Each row of a before or after table is a point. The points were changed in one or more steps. Then noise was added and the rows were shuffled. The steps act on columns, c1 being the first. Write out the steps. A step turns or swaps two columns, mirrors them in a line or flattens them onto one, adds a multiple of one to another, or multiplies or shifts one. Angles are multiples of 10 degrees, from the lower column toward the higher: turns from -170 to 170, lines from 10 to 170 but not 90. Use the fewest steps. Two steps may share a column if one is a turn and the other turns, adds or multiplies; they go together, in the order done. Otherwise the lowest column goes first.

Before (9 x 2)
[[  3  36]
 [  9 -25]
 [ 17  12]
 [ -3  12]
 [ -4 -12]
 [ -7 -13]
 [-30 -10]
 [ -3 -22]
 [  3  10]]
After (9 x 2)
[[ 17  37]
 [ 23  29]
 [ 12 -39]
 [ 30 -76]
 [ 35  34]
 [ 17 -67]
 [-11 -30]
 [ 23 107]
 [ 17 -35]]
Steps: shift c1 by 20; multiply c2 by 3

Before (14 x 4)
[[-27 -11  -3 -11]
 [ 22  10  44  57]
 [ 53 -26   0  55]
 [ 14  29 -14  13]
 [-10 -27  26 -45]
 [ 14 -34   5  22]
 [ -9  62 -12  11]
 [ 17 -44  11 -22]
 [-36 -20   7   3]
 [ 29 -14  12  61]
 [ 29  31   6  36]
 [ 30 -46  -8   9]
 [-38  52 -33 -28]
 [ 16 -12  -3 -37]]
After (14 x 4)
[[ 25 -32   6  21]
 [ -3  59 -10  12]
 [ 33 -49  -9   8]
 [ 21  25 -14  12]
 [ -2 -14  -3 -38]
 [  4 -40  11 -23]
 [ 47  31   8  33]
 [-33 -12  -4 -11]
 [-35 -19   7   5]
 [ 80 -26  -1  56]
 [-53  43 -32 -29]
 [ 60 -12  13  62]
 [ 51  23  45  58]
 [-32 -18  28 -45]]
Steps: add 0.5 times c4 to c1; add 0.3 times c3 to c2

Before (10 x 9)
[[  21   16   13   40   22  -48  -18   14  -25]
 [   2   19  -14   19   21   24    3   26   18]
 [  27  -16   -8   46  -19   11    3   -1   -4]
 [ -10  -38  -23  -10   14   -8   -7   -3  -27]
 [ -24    9   23   10  -17   23    0  -25   33]
 [  52   20  -20  -80  -82   -4   -4   24  -24]
 [  96  -18   26 -112  -42    6    6   34  -20]
 [ -10    7   16   24  -19   -2   25   32  -36]
 [ -22  -29    2   35   -5    0  -49   36  -21]
 [ -23  -27   -2   19   -5   -9   19   14   67]]
After (10 x 9)
[[   4   -1  -24   27    9  -15   18   38   -8]
 [ -23  -36    7   16  -12   -3   63  -24  -30]
 [  21    7   46   47    1   14  -20   26   22]
 [  -8  -21    5   11  -27   14  -41   30  -17]
 [ -24   31  -22   -2  -20   21   31   -6   -8]
 [ -20  -56    1   28  -21    2  -12  -11   52]
 [  52    4    6 -113  -30  -20  -23   40    7]
 [  26  -15  -10   29  -38   -7   -2  -19   -4]
 [  95  -42   -4 -114   19   26  -22    0   -2]
 [ -11  -37   11   -2   18  -21  -25  -48   13]]
Steps: multiply c2 by 1.6; turn c2 and c8 by 50 degrees; turn c3 and c6 by 90 degrees; turn c4 and c5 by -30 degrees; turn c7 and c9 by -100 degrees

Before (12 x 12)
[[-49  10  -9  27  -5  64 -16  19  39 -15 -21   9]
 [  2 -23 -21  18  55 -51   7  19 -19  10  -3 -10]
 [ 29 -43  -7  14  24  -4  43  53 -27 -24  10 -29]
 [-49  50  -3  -3 -27 -70 -32 106 -17 -33  23 -51]
 [-16  27  21 -10  38  42  41 -37  30  11  14  28]
 [-20 -15  18   7  49  24   9 -29   6 -50   6  -6]
 [ 25  18 -28   6  23  37  -3 -13  34 -28  -2  -5]
 [ 36 -38 -16   1  11 -26  21  10 -52 -31 -18  27]
 [-25  23  12 -23  26  30  10 -15  16  -3 -45 -29]
 [-91  57 -53 -30  24 -40  13  91 -31 -42  29 -48]
 [ -8  42  13  18  35  59 -31  28  -5 -13 -13   3]
 [ 19 -41 -20  10  12   8  12 -21 -51   1  21 -22]]
After (12 x 12)
[[   8  -17  -29  -23   22  -38    8   45   30  -12   11   -4]
 [  -9   -2  -45  -55   31  -18  -26   12   -4  -13  -31    3]
 [ 104  -13  -68   42   15  -20    8  -40   -7  -48  -91    4]
 [ -17   14   50    1   26    7   52  -23  -16  -21  -46    8]
 [  43  -22  -19  -66   -4    7  -10   17   32  -18  -24  -13]
 [ -12   19   52   24   10    6   19   22  -55  -32  -16   26]
 [  -9  -11  -36  -39   24  -36   40   -4   20   10   38    0]
 [  31  -15  -68   66  -21   30  -34  -36    2  -31 -101   -4]
 [  10   44   -9  -33   22  -19   -7    1   32  -26   15  -17]
 [  -3   11   51   -6   14   -1   13  -19  -41    0   15   14]
 [   7    7   23   44   64   17   11    0  -16    8  -15    8]
 [   0  -32    9  -26   42  -19   19   -1   10  -49   32   -4]]
Steps: turn c1 and c3 by 130 degrees; turn c2 and c3 by -70 degrees; turn c4 and c6 by 110 degrees; turn c5 and c6 by -20 degrees; mirror c8 and c11 in the line at 130 degrees; flatten c9 and c12 onto the line at 160 degrees

Before (13 x 20)
[[ -3   9  -9  18 -20  33   8  22  33  29 -23  -8  58  -8 -29  10  48  61
   47  29]
 [-27 -65 -11 -30  -5  -7 -42  12   5  19 -15  34   3  31 -23 -27  71  52
   36  35]
 [  7 -15 -46 -26   1   7  -1 -56 -15  27  -3  17  26 -48 -10 -19 -11  42
   18  -5]
 [ 45 -37 -17  33  -5  -9  17 -29   0  71  55   2 -33  -3 -15 -34  39   9
   24 -67]
 [ 28  51  21  19 -26 -39 -11  25  -6  25  -1  27   9  20 -28   6 117  13
  -41 -65]
 [ 10  34 -42 -11 -47  -1  27 -30  66   9 -20 -21  45  13  47  26  28  17
   38   2]
 [-31  16 -24  -3  34 -26   6  -4  38  27   5  10   7  12   1  -5  -1  59
   -2  -1]
 [-15  25 -13  21 -32  -1 -17 -15  12  49  30   3  21  31   4 -11  33  51
   21 -23]
 [ 12 -46 -20 -14 -17   9  21 -39  34  45 -12  -8  63   1  15   8  12  78
   56 -17]
 [ 20  31  24  39  49 -23  18  -8  -7  73  73   4   7   0  -7 -16  17  28
    0  31]
 [-19 -22  -5 -11  -5  21  19  22  -1  21  36  16 -16   8  46  63   7  12
  -21  11]
 [  0   5  -7  -2  -6  17  -4 -43  -4  36 -19  18  11  18 -18  20 -10  12
   -5 -21]
 [ 32  24 -30 -17 -22  -5 -21  -7  34 -48  17   7  26  19  -5   9  12  33
   13  20]]
After (13 x 20)
[[ -25  -65  -10  -23  -19  -65  -40   13   -8   17  -14  -26    4   28
   -25  -27  -28   53   36   36]
 [   0   24  -13   36  -40  -28  -19  -14    6   49   26   -3   21   33
     6  -11  -16   54   20  -26]
 [ -14    5   -6    3   -9   16    0  -39   -7   38  -22  -10   14   18
   -20   19  -12   10   -4  -20]
 [ -29   51   21   32  -33 -120   -7   23   -9   25    0   -4    8   19
   -29    7  -24   15  -40  -62]
 [  -6   34   22   10   85  -25   19  -10    0   70   73    4    7   -1
    -8  -17   11   30    1   30]
 [  -6  -23   -5   -6   -9    2   16   20    6   21   36  -13  -18   11
    44   65  -20   11  -19   10]
 [  -7   18  -23  -20   50  -12   -8   -5   35   25    5  -16    7   16
     0   -7   24   54   -1    3]
 [   9    9  -10   26  -23  -24   -3   21   33   30  -25    1   58  -11
   -31    8  -52   62   51   29]
 [ -10   23  -30   -6  -38  -15  -31   -8   24  -47   17    5   26   21
    -7   10   -3   31   11   18]
 [  -7  -35  -16   36    6  -38   16  -28    8   70   56   14  -33   -2
   -17  -33  -12    8   23  -66]
 [  17   35  -41   14  -74  -26    3  -31   69    6  -19   15   46   13
    49   25  -13   12   38    4]
 [ -16  -16  -47  -25   -7   12    0  -55  -14   25   -3   -7   28  -47
   -12  -19    0   43   17   -7]
 [   1  -44  -21   -2  -32   -7    9  -38   38   44  -12    9   62    0
    13    8  -14   78   55  -16]]
Steps: multiply c1 by 0.4; turn c1 and c12 by 120 degrees; multiply c5 by 1.6; turn c4 and c5 by 20 degrees; mirror c6 and c17 in the line at 150 degrees; turn c7 and c9 by 20 degrees

Before (12 x 32)
[[-14  -7  -9  53  20 -21  53  58 -74 -67 -41  22 -32  16   7 -66 -36   4
   29 -43  26   0 -13 -18 -21  10   1 -17  15   5  35  34]
 [ -9  44  26 -11 -23 -18 -46  -1 -11 -12  21  11  49 -52 -59 -13  27   9
  -50 -39  13 -21  -4 -17   7 -44  24  16  19 -12   1  -5]
 [  5  26  19 -20  -9 -20 -19  15   7  18  48   4  47 -20 -33 -23  -5  26
  -48 -71   9  19   0  -8  20  -9 -16  -2 -26 -55  34 -26]
 [-13  49  46 -22 -12   9 -42  -8 -15   4 -22  11  39 -23 -25 -46  30  40
  -51 -53 -24  11  -1 -10  11  -2 -34  24 -38 -30  29  13]
 [-36 -38 -11  46 -10 -49  41  56 -38 -81 -35  45   8  13  20 -47  -6  18
   -2 -31  45  10  15 -29  13  27  29  17 -16  24  38  24]
 [ -3  41 -33  20 -47  44  -8 -17  -3 -20  22 -13 -32  41  12  50  27 -37
  -10  47  27 -27 -15   4   8 -25  21 -23 -43  20 -43  36]
 [ -1   4   3  29  -1 -58  37  49 -19 -74 -54  56 -11  -5   5 -36 -46  -6
  -18 -33  28 -23  -1   5 -31  15  11  26 -22 -26  36  31]
 [-17  12  37 -33 -15  16  -5   3  -3  11  28   9  51 -74   4 -37   7  20
  -27  -3 -16 -28 -21  -2  29 -34  14  -4 -30 -27  10 -29]
 [ 17  37 -49  45 -34  51   5  11 -42   1   8  33 -32  13  15  94  12 -39
   20  82  -4   1  -7 -55  -3   0 -12  -7 -36  22 -52  31]
 [  1  37 -29  47 -86  54  -3 -25 -26  36   3  16 -40  42   3  48   3 -35
   31  51  21 -15 -23 -50  -4 -41 -23  34 -51  13 -50  -4]
 [-11  29 -21  31 -13 -10  58  34 -20 -81 -14  19 -30 -36   2 -33 -26  21
   52 -22  16  14  23 -25   1   2  28  16 -36   9  42  23]
 [ 11  25  21 -12 -31  26 -74   6  11  -9   6  16  51 -27 -10 -25 -11   2
    0 -49  -7  -2 -12 -16   5   0  17  -6 -28 -19 -10 -20]]
After (12 x 32)
[[-21  -6  -4  23  17 -37  54  56 -77 -68 -42  29 -30   8  12 -66 -41   1
   27 -40  28   6 -11  15 -22 -19   3  -7  12  13  32  33]
 [-31   5  35   7 -20  14  -8   3   1  15  29  13  53 -75   2 -38   5  20
  -28  -4 -11 -31 -17  13  29  29  14  -6 -28 -43  15 -31]
 [  4  35 -38  61 -90  61   5 -27 -25  38   4  16 -42  47   9  52   8 -28
   42  52  25 -17 -21  64   0  10 -31  36 -52  26 -49  -8]
 [ 21  25  18 -28 -29  16 -70   7   1 -14   7  12  53 -28  -6 -30 -11  -4
    1 -45 -11   1 -13   8   9  -8  25  -5 -34 -29  -6 -22]
 [ -5  38 -38  56 -53  52  -6 -13  -5 -17  20 -10 -39  34  19  41  29 -37
  -16  51  22 -27 -16  18  19  17  15 -25 -42  29 -43  37]
 [-21  49  42 -31  -6  14 -48  -4 -15   9 -21  10  43 -28 -26 -50  27  45
  -53 -61 -19  14   3   7   9  -2 -30  24 -40 -46  34  17]
 [-21  25 -21   9 -20 -20  60  38 -18 -86  -9  16 -30 -41  -5 -33 -22  19
   43 -22  17  13  22  20   6 -15  22  14 -33  13  45  24]
 [-15  52  26  36 -19 -21 -54  -2  -3 -17  19  13  49 -52 -55 -17  30   5
  -50 -43  12 -18  -8  34   9  31  26  13   8 -17   3 -12]
 [ -3   5   3   9   1 -73  31  38 -19 -76 -59  55  -9   3  14 -36 -46 -10
  -22 -34  29 -19   2 -16 -34 -16   5  27 -29 -38  35  34]
 [-53 -31 -13 -14 -15 -59  44  59 -34 -84 -35  44   9  19  23 -44  -4  18
   -7 -21  48  18  15   7  15 -33  27  17 -13  40  42  25]
 [ 11  24  14 -11  -6 -26 -23   7  12  15  47  10  46 -25 -30 -23  -8  28
  -43 -74  11  19  -1  14  21   5 -16   0 -25 -86  37 -31]
 [ 28  37 -53   8 -33  47   2  10 -39   4  -2  36 -34  17  17  88  11 -37
   19  81  -3   0 -14  40 -11 -28 -13  -6 -37  36 -53  38]]
Steps: multiply c1 by 1.6; turn c24 and c26 by 150 degrees; add 1.5 times c26 to c4; add -0.3 times c8 to c6; multiply c30 by 1.6
